Rows are points. Each copy is the shape, with its points in the same order, turned, moved and blurred by noise. Say if it was mirrored as well.

Shape (9 x 3):
[[  1  18 -38]
 [ 21  18 121]
 [  9  13   4]
 [  8 -69 -37]
 [-31  27 -43]
 [ 13   6 -17]
 [ 38 -24 -23]
 [ 14 -34 -34]
 [ 35   8 -38]]
Copy 1 (9 x 3):
[[ -8  22  30]
 [-96 -95 -35]
 [-26  -9   2]
 [ 62  -5 -33]
 [-18  48   7]
 [ -4  -3   1]
 [ 29 -19   5]
 [ 37   7 -11]
 [ 23   1  35]]
Copy 1 is: only turned
Copy 2 (9 x 3):
[[ 29   0 -13]
 [-82  72  79]
 [ -3  18  12]
 [-28  -8 -71]
 [ 51  28 -17]
 [ -1   5  -2]
 [-26 -24 -17]
 [-14 -11 -40]
 [  5 -33  -3]]
Copy 2 is: only turned
Copy 3 (9 x 3):
[[  38   20   31]
 [-112  -10   65]
 [   1    5   37]
 [  25  -16  -48]
 [  44   53   29]
 [  20    0   28]
 [  26  -34    4]
 [  32  -15  -13]
 [  43  -20   28]]
Copy 3 is: only turned

Shape (8 x 4):
[[ 16 -14   2   1]
 [ 49  10  10   6]
 [-58  28 -88  11]
 [ 10 -30  22 -35]
 [-34 -26 -62 114]
 [ -3 -23  14  33]
 [-13  39  23 -35]
 [-11 -20  -7 -28]]
Copy 1 (8 x 4):
[[  19  -19   11    7]
 [  11   18   -9   22]
 [  46  -59  -36  -97]
 [  28  -11   50    7]
 [  -8 -111  -85  -23]
 [ -14  -54    3    5]
 [   2   24   43  -39]
 [  41  -31   38  -14]]
Copy 1 is: only turned
Copy 2 (8 x 4):
[[  2  12  11 -10]
 [-18  32   6 -40]
 [  9 -27 -97  43]
 [ 33  -9  32 -27]
 [-47  38 -38 108]
 [-19   6  23  19]
 [ -9 -45 -12 -52]
 [ 33 -14   0  -8]]
Copy 2 is: only turned
Copy 3 (8 x 4):
[[  2  -7   9  -1]
 [ 38 -11  25  -5]
 [ -1  88 -70  36]
 [-14 -33 -15 -19]
 [-42 107  41  76]
 [-20  17  31  -6]
 [ 23   9 -28 -52]
 [-21 -10 -31 -12]]
Copy 3 is: only turned

Shape (11 x 6):
[[ 25 -35 -26 -20  69 -14]
 [-99   5 -22 -59 -26  20]
 [ -6 -20   1  -4  78 -20]
 [-50  34  41 -41 -50  -5]
 [ 36  12  13 -20 -81  47]
 [ -3  -8  10  49  27  -8]
 [ -5 -54   0   4  49  16]
 [-31  -5  -6 -43  82  40]
 [-57  43 -12 -41 -14  37]
 [ 50  23  10 -22 -57  22]
 [ -8  42 -17  -5 -33  -8]]
Copy 1 (11 x 6):
[[  57   19  -36  -32   31  -43]
 [ -55   24  -34 -110  -28   31]
 [  59  -26  -19  -34   10  -36]
 [ -48   23   32  -58  -81    9]
 [ -33   95   51   -6  -12   25]
 [  10  -30   22   -6   17  -15]
 [  40   -3    4  -52   36   -7]
 [  60   -7  -48  -70   -2   30]
 [ -30   24  -26  -53  -37   50]
 [ -16   80   30   17  -28    7]
 [ -43   22   -8   -4  -34   -1]]
Copy 1 is: mirrored
Copy 2 (11 x 6):
[[   2   -8  -28   44   74   -5]
 [-109   -6   22  -53    5   13]
 [  -9   32  -25   35   60   17]
 [ -28   24   54  -76   -4   15]
 [  23  -60   79  -40  -18  -21]
 [  21   18  -19   25  -10   23]
 [ -15   12  -17   54   25  -19]
 [ -60    9   23   51   62   30]
 [ -68  -22   48  -32   12   44]
 [  40  -50   64  -36   10   -6]
 [   1  -29   14  -47    6   40]]
Copy 2 is: only turned
Copy 3 (11 x 6):
[[-18 -23   4  25  78  14]
 [-38 -54  82  13 -71  24]
 [ 13 -17  25  40  65  37]
 [ 27 -26  23  15 -88  21]
 [ -1  21 -27 -54 -63 -24]
 [ 21  45  31  25  28  21]
 [  3  -6  46   0  58   4]
 [-15 -51  47 -14  42  66]
 [-30 -25  41  -8 -63  54]
 [  1  14 -48 -28 -44  -8]
 [-21  17  -8  23 -50  27]]
Copy 3 is: mirrored
Copy 4 (11 x 6):
[[ 19 -61 -17  33  -7 -63]
 [ 19 -25  -6 -78 -75  39]
 [-14 -77 -34  17   2 -43]
 [-46  25   4 -55 -34  29]
 [ 11  98 -20  -3 -21  -5]
 [-20 -27 -51  39  14  14]
 [  7 -47 -63  30 -31 -33]
 [ 21 -67 -56 -47 -12 -50]
 [ 19   1 -15 -75 -18  23]
 [  3  78  -1   2  -2 -21]
 [  4  19  13 -13   9  26]]
Copy 4 is: mirrored

Shape (11 x 8):
[[ -42  -21    5   -2   25   72  -43  -11]
 [  13    2 -121    1   18   -6  -43   33]
 [  28  -13   26   19  -52   -5   12  -10]
 [ -32   12   20   22   13   -5  -32  -34]
 [  56   17  -31   11   15  -21   -4  -28]
 [  85   -3   34  -14  -44  -13  -51    3]
 [ -36   -5   11   12   43  -26  -45   63]
 [ -33   22   37  -22   40  -18   17  -13]
 [ -23  -20   -7   21   46   40   38   13]
 [  45  -43   29  -10   44    9  -69  -25]
 [  -7  -16   29   -7  -45  -32   16  -37]]
Copy 1 (11 x 8):
[[-26 -30 -22  -3 -21  76  57 -15]
 [ 51 -30 -80  13 -70 -18  23  59]
 [-44 -50   1 -20  13  -9 -45   1]
 [ -9 -34 -13  23  25   9  30 -35]
 [  8   1 -45  22  18 -16 -32  32]
 [-93 -34 -47  -2  27 -32 -25  49]
 [-11 -17  13   1 -27 -38  86   6]
 [-15  28   0  -1   9 -11  22 -57]
 [ 21  11  29 -21 -31  41  11  -5]
 [-46   0 -45 -13  54  23  49  44]
 [-27 -41 -17 -35  29 -22 -33 -43]]
Copy 1 is: only turned
Copy 2 (11 x 8):
[[  -1   50   11  -44   26   58  -18   15]
 [ -69   15   -8  -24  -87   18 -100  -23]
 [  50  -42   20  -10  -27  -13   -2  -18]
 [  28   52    3  -13   23  -11  -27  -23]
 [  -8   -9  -34  -30  -35  -32  -27  -50]
 [  25  -72   29  -25  -10   12  -23  -96]
 [  -5   53    1   57  -15   59  -30  -38]
 [   0   44  -12   32   19  -23   27  -22]
 [  -7   39  -33   -3  -24   25   16   30]
 [   1   -7  -38  -30   47   49  -36  -66]
 [  43  -27   12   18   13  -44  -11   -1]]
Copy 2 is: mirrored
Copy 3 (11 x 8):
[[ 17 -89 -28 -16  37 -27 -24  -1]
 [ 65 -10 -49 -55 -33 -26  16 100]
 [ -8  -1  -9  -2 -15  68   9  -8]
 [ 20 -22  15  12   7 -19  16 -19]
 [  2  20 -28 -46 -10   5  59  23]
 [ 11  35 -43  -6  59  79  23  17]
 [ 17 -25  42  17  36 -20 -10  74]
 [-40  -2  16  19  12 -40  -9   0]
 [-45 -71  -4 -19 -24 -14  -3  38]
 [  7 -18  -4 -63  85  11  18  -3]
 [ -8  20  11   4 -25  29 -18 -32]]
Copy 3 is: only turned

Shape (12 x 9):
[[-43 -42  -7 -56 -72 -24 -17 -49  40]
 [ 42  43  20  34  13 -27 -49  10 -44]
 [-20 -18 -59   3  35  32 -19  41 -26]
 [-20 -43  13  43 -46  58  16  -3 -42]
 [-30  52 -36  22 -18  11 -41 -57 -45]
 [-26  17 -19 -30  -3  -9  -9 -51 -28]
 [ 50 -12  49 -32 -18  49 -38 -17  42]
 [ 63  20 -22 -33  22 -21 -45 -55 -57]
 [ 34 -29 -58  55 -31 -43  -7 -58  28]
 [ 45 -23  -9  -8  53 -50 -53  41  28]
 [-38 -45  34 -41   2 -49  16 -69  30]
 [-29  30 -44 -51  37 -28  31  16 -34]]
Copy 1 (12 x 9):
[[ -3 -35 -71  23 -66  20  59 -32  50]
 [-50   3  33 -11 -28 -38 -19   1 -68]
 [-51  34 -10  48  45  20  -2  43  -3]
 [ 29 -23 -14  48 -31  13 -52  65  23]
 [-42 -57 -12 -23 -35  46  15  49 -51]
 [-33 -44 -44 -20 -12  19  22  12  -5]
 [-37  -2  42  -3 -65 -16  -3 -21  74]
 [-70  15 -34 -73 -25  -7 -14  -6 -12]
 [ 32  59 -24 -18 -67  59  25  -3 -35]
 [-60  71  13  23   4 -19  27 -60 -19]
 [ 20 -50 -41   7 -15  27  25 -81  29]
 [-28 -14 -44  -9  67 -18  54  20 -15]]
Copy 1 is: only turned
Copy 2 (12 x 9):
[[ 75 -55 -32  41  12 -27  68  12  -1]
 [-49 -26  -7  36  10 -18 -82 -23 -43]
 [  3 -27  24 -57  14 -44 -42  55 -41]
 [ 59 -16  -6  10  -1  43 -67  71   5]
 [-36 -92   5  23  57  11 -22  33 -13]
 [  7 -71  -2  -1  50   6   0  -3 -18]
 [ 45  24 -46  38  62 -62 -49 -10  12]
 [-43 -38 -58   0  65  -5 -23 -22 -70]
 [-43  15 -28  32   2  13  47  45 -15]
 [-23  28   0   0  -9 -82 -19 -24 -72]
 [ 72  -5  10  29  36   8  58 -35 -36]
 [  3 -62  23 -85   8 -13  -6 -37 -29]]
Copy 2 is: only turned
Copy 3 (12 x 9):
[[ 44 -21 -45 -21 -67 -42  -2  32 -20]
 [  1  48  21  -8  91  -3 -48  48   8]
 [ -5 -32   6  63  33  50 -21   0  33]
 [-58   2  56  26 -28 -15   9   8  -8]
 [-14  45 -46  50  26 -26 -44   5 -26]
 [ 12   8 -36   8  17 -35 -36 -21 -12]
 [ 50  37  54 -27 -31  30 -52   6 -31]
 [ 54  44   1  18  66 -59 -81  -1   1]
 [ 47  61 -16  47   0 -43  36  56  44]
 [ 71   8  25 -35  54  49 -35  45  56]
 [ 31  11 -32 -66 -31 -47 -10 -27  29]
 [ 18 -46 -36  -1  88  -2  -6 -46   9]]
Copy 3 is: only turned

Shape (13 x 9):
[[ 31  31 -53 -72   0 -67  32 -20  30]
 [  9 -61  54  25  11 -85 -36  11  -5]
 [-32 -49  47  22  62 -44 -29  31 -37]
 [  5  47  29  39  13  -8  -9  -8  60]
 [-52 -53  56   6  13 -20 -57  33 -10]
 [ 67   2 -41 -27  -7   8  -5 -29  45]
 [ 23  29  66   0  -8   7   8 -33  -9]
 [ 46  22 -10 -34  33  19  27 -60  82]
 [-39  20  59  69  14   6 -52 -22 -35]
 [ 39  22 -21  42   4  41  53 -25  40]
 [ -7  15  19   9 -35   7  15 -14  33]
 [ 10 -22  56  -1  33 -37 -40  74 -17]
 [ 13   0  11 -15   7 -63 -63   9 -22]]
Copy 1 (13 x 9):
[[ 12  13 -65  48  23 -60   2  42 -62]
 [-79  -3 -51  10 -23   7   1 -70 -14]
 [-43  22 -56 -58 -14   8   4 -53  37]
 [ 12 -60 -10  -2 -39  -4  66  17 -16]
 [-53  27   6 -59 -18  -5  18 -52  27]
 [ 24 -45   5  10   4 -33 -27  34 -81]
 [ 40 -53  -6   3  16  -7  22 -48 -15]
 [ 74 -56 -29  -5 -38 -36  -8  21 -98]
 [ 21  -8  20 -23 -33  34  29 -39  75]
 [ 70 -36  -1 -16  -5  51  22  45 -74]
 [  8 -25  21   8   3 -10  47 -11 -37]
 [-71 -23 -43 -67  23 -13  24 -19  22]
 [-54 -14 -23   6  -4 -40 -13 -10  31]]
Copy 1 is: only turned
Copy 2 (13 x 9):
[[ 29   6  15 -81 -30 -43 -70  33 -26]
 [ 23  24  52 -21 -41  13  37 -85  17]
 [-17  -1  53 -27  -4  20  83 -77   6]
 [-10  35   9 -47  24  -8 -17 -12  92]
 [ 25  -4  48  18  19  46  49 -74  19]
 [ 46  -4 -36 -69  29 -73 -52 -21  17]
 [-33   6 -47 -46   7  23 -27 -55  53]
 [ -1   4 -12 -89  48 -58 -95 -24  38]
 [-24  50 -23  -4  35  46  61 -50  46]
 [-48  12 -35 -39  23 -86 -30  -5  67]
 [ -5  12 -21   0   2 -10 -31 -18  57]
 [ 25 -35  38 -44 -21  34  64 -50  48]
 [ 57  31   3 -60 -11  24  37 -32  -3]]
Copy 2 is: only turned
Copy 3 (13 x 9):
[[  1  21  -4  35  78 -18 -84  -9  30]
 [-55 -16  61  39 -19  -6  37 -73   8]
 [-90 -26  25  31  -6  27  68 -33  40]
 [ 68   7  37  14  14  23  34   6  45]
 [-64 -11  29 -10 -31 -11  67 -26  44]
 [ 51 -47 -35  23  23  -8 -55 -10  12]
 [ 22  40  -4 -18  -1  52  22 -20  -7]
 [ 63  14 -55  36  13  30 -50 -17  58]
 [-11 -20  27 -63  17  57 100 -37  32]
 [ 76 -14 -53  37  35  26  23  -4   4]
 [ 39  26   0  -5  15 -10  28   2  15]
 [-68 -29  58  23 -18  16  42  20  17]
 [-51 -42  54 -12  26  11 -13 -31  34]]
Copy 3 is: mirrored
Copy 4 (13 x 9):
[[-13 -31 -90  -7 -76 -28   6  24  33]
 [-59  55  33 -33 -24 -59 -11  62 -58]
 [-71  79  15  -8  15 -34  19   4 -50]
 [-27  22   7   5 -11  12 -70   8  34]
 [-59  56  63 -50   6 -26  34  10 -28]
 [ 49 -46 -46   4 -29 -30 -33  24  11]
 [ -6   0  19   2 -55  28 -32 -22 -35]
 [ -6 -64 -42  19 -19 -32 -60 -31  17]
 [-28  80  36 -34  22  57 -39  -7 -47]
 [ 14 -31 -33  67  16  25 -52  20   6]
 [-13 -11  13   1 -16  32 -15  31  24]
 [-33  85  41  10 -39 -51  16  19 -22]
 [-15  61  -6 -58 -43 -33  -3  24 -14]]
Copy 4 is: only turned
